Rows are points. To make a cloud, some directions were put in groups of two or more. Within a group, all points are equally far from the middle, so they leave a hole (a ring in 2 directions, a hollow ball in 3). The other directions are filled evenly. Then the cloud was stretched, turned, moved and blurred a little. Count the holes, and give their numbers of directions, smallest first.

Cloud (13 x 2):
[[ 6.5 -3.6]
 [ 0.6 -0.1]
 [-5.1  0.5]
 [-5.6 -3.5]
 [ 3.2  2.1]
 [ 3.9  5.6]
 [-4.7  3.1]
 [ 4.3  0.3]
 [ 1.1 -7.4]
 [ 4.9  6.1]
 [ 3.5  0.1]
 [-3.2  6.2]
 [-2.6  0.3]]
Holes: 0

Cloud (21 x 3):
[[ 2.8 -3.3  4.3]
 [ 6.3 -0.5 -0.6]
 [-0.3 -3.2 -0.2]
 [ 5.3 -1.5  1.1]
 [-3.4  4.2  2.4]
 [-1.6  5.6  0.2]
 [ 4.3 -0.8  8.5]
 [ 2.3  3.7  3.2]
 [ 6.6  0.6  6.8]
 [ 9.0 -0.3  3.1]
 [ 2.5  5.1  1.3]
 [ 9.2 -2.0 -0.3]
 [ 7.2  2.2  5.5]
 [ 8.6 -1.4 -0.5]
 [ 0.0  0.0  6.7]
 [ 7.7  0.2 -2.3]
 [-1.0  0.8 -1.9]
 [ 3.7 -2.7 -0.1]
 [ 4.6  0.7  3.7]
 [-0.5  3.1  3.9]
 [ 3.5 -4.6  4.4]]
Holes: 0

Cloud (30 x 4):
[[-3.6  2.8  1.0 -0.2]
 [-1.5  2.3 -2.1  0.0]
 [ 2.6 -3.5 -3.2 -3.4]
 [ 2.7  0.1 -5.6 -1.2]
 [-0.2 -2.8 -7.9 -0.2]
 [-1.9 -0.6 -3.9  3.6]
 [-2.5  2.4  1.2 -0.2]
 [ 0.6  6.3 -4.6 -1.3]
 [ 7.9 -3.5 -3.2 -5.3]
 [ 2.8  0.1 -7.4 -4.1]
 [-0.2  2.5 -7.5 -2.4]
 [ 0.0  3.9 -0.3  8.0]
 [-3.3  5.8  1.2  3.1]
 [ 5.0 -2.5 -3.1  1.3]
 [10.7 -1.0 -0.4 -2.8]
 [ 6.4  4.1 -2.0  4.9]
 [ 7.4 -3.7  0.4  0.0]
 [-0.7  1.6  2.4  9.3]
 [-2.4  5.0 -3.7 -2.8]
 [ 2.4 -0.7 -7.3 -2.0]
 [ 4.2 -0.5 -2.6 -3.2]
 [ 2.9  5.3  3.1  0.0]
 [ 6.1  0.8 -2.7 -1.5]
 [-1.4  5.3  4.2  6.9]
 [ 4.8 -8.6 -3.6 -5.8]
 [ 0.0  5.2 -1.9  5.5]
 [-5.8  8.4  0.8  9.6]
 [ 1.7  3.9 -3.4 -3.5]
 [-0.3 -1.2  0.7  5.1]
 [ 0.1 -1.1 -4.5 -3.5]]
Holes: 0

Cloud (47 x 6):
[[ 2.4  5.7  0.6 -1.8 -1.6 10.2]
 [ 4.6  3.3  0.3 -2.4  2.4  4.1]
 [-0.8 -1.4 -6.2  1.6  3.8 -1.7]
 [ 4.8  3.4 -0.1  0.5 -0.2 -2.2]
 [ 2.2  1.9  0.3 -1.7  5.3 -4.8]
 [-1.2 -1.8 -2.0  1.8  6.4  1.9]
 [ 3.1  4.0  1.4 -0.9  0.3  5.1]
 [ 2.6  9.8  2.4  4.0 -1.7  5.0]
 [ 7.0 -0.2  4.1 -4.2  4.0  0.8]
 [ 4.9 -0.4  3.2  1.5  0.9  1.8]
 [ 1.1  0.4 -0.2  1.7  4.5 -5.5]
 [ 4.4 10.4 -0.5 -1.5  2.7 -3.7]
 [ 5.9  2.4  4.5 -5.1  6.1 -1.1]
 [ 0.9  7.6  5.2 -0.9 -0.8 -2.4]
 [ 6.3  9.0  5.4  3.6 -2.0 -1.0]
 [-0.2 -0.3  2.0 -1.1  6.5  6.3]
 [ 4.2 -0.7  6.7  2.6  3.8 -1.5]
 [-2.2  1.7  8.3  5.4  4.1  1.0]
 [-0.8  6.7  3.7 -1.3  1.7  8.2]
 [ 3.6  8.4  0.7  0.4  3.6  2.3]
 [ 3.3  7.5  0.5 -5.2  2.8  0.1]
 [ 0.7 -0.5  4.6  6.3  3.8 -8.1]
 [ 0.6  3.6  7.2  2.2  3.5  1.8]
 [ 2.1 -1.8 -2.4 -0.6  2.3 -6.5]
 [ 2.6  8.9 -0.4 -2.3  8.7  1.1]
 [-3.4 -0.5  0.8 -7.8  0.7 -2.8]
 [ 8.6  2.6  0.1 -1.7  2.8  2.7]
 [-2.4  5.6 -1.0 -0.8  0.0  2.6]
 [-5.4  3.6  5.4  1.7 -1.3 -2.2]
 [ 7.3  6.5  7.3 -2.0 -2.0 -2.2]
 [-1.7  9.5  1.2  6.9  4.6  0.6]
 [ 3.5  7.0  0.5  1.8 -6.6  3.3]
 [-1.5  4.7  6.9 -2.7  4.9  0.9]
 [-0.9 -1.4  6.4  4.2  6.9 -5.5]
 [-3.0  0.1  1.3  4.0  1.7  4.2]
 [ 4.9 14.5 -1.1 -0.4  1.8  0.5]
 [ 7.3  6.5  2.2  1.9  4.6 -1.5]
 [-0.7  0.3  2.8  4.0 -4.1 -5.5]
 [ 0.5  4.7  4.2 -1.2  6.4  5.4]
 [-2.7 -1.0  3.3 -1.3  1.7  2.6]
 [-3.0 -1.3  4.9 -1.3  1.7 -1.8]
 [ 0.0  2.6  2.9  2.9  2.2  2.7]
 [ 0.7  0.9  7.2 -3.2  2.1 -3.2]
 [ 2.6 10.8  5.2  0.8 -0.7  5.1]
 [-0.6  0.1  9.1  1.8  2.9 -0.4]
 [ 0.2  3.0  0.7 -3.9 -3.0 -1.7]
 [ 1.0  0.7 -0.3  3.8  5.0  0.5]]
Holes: 0
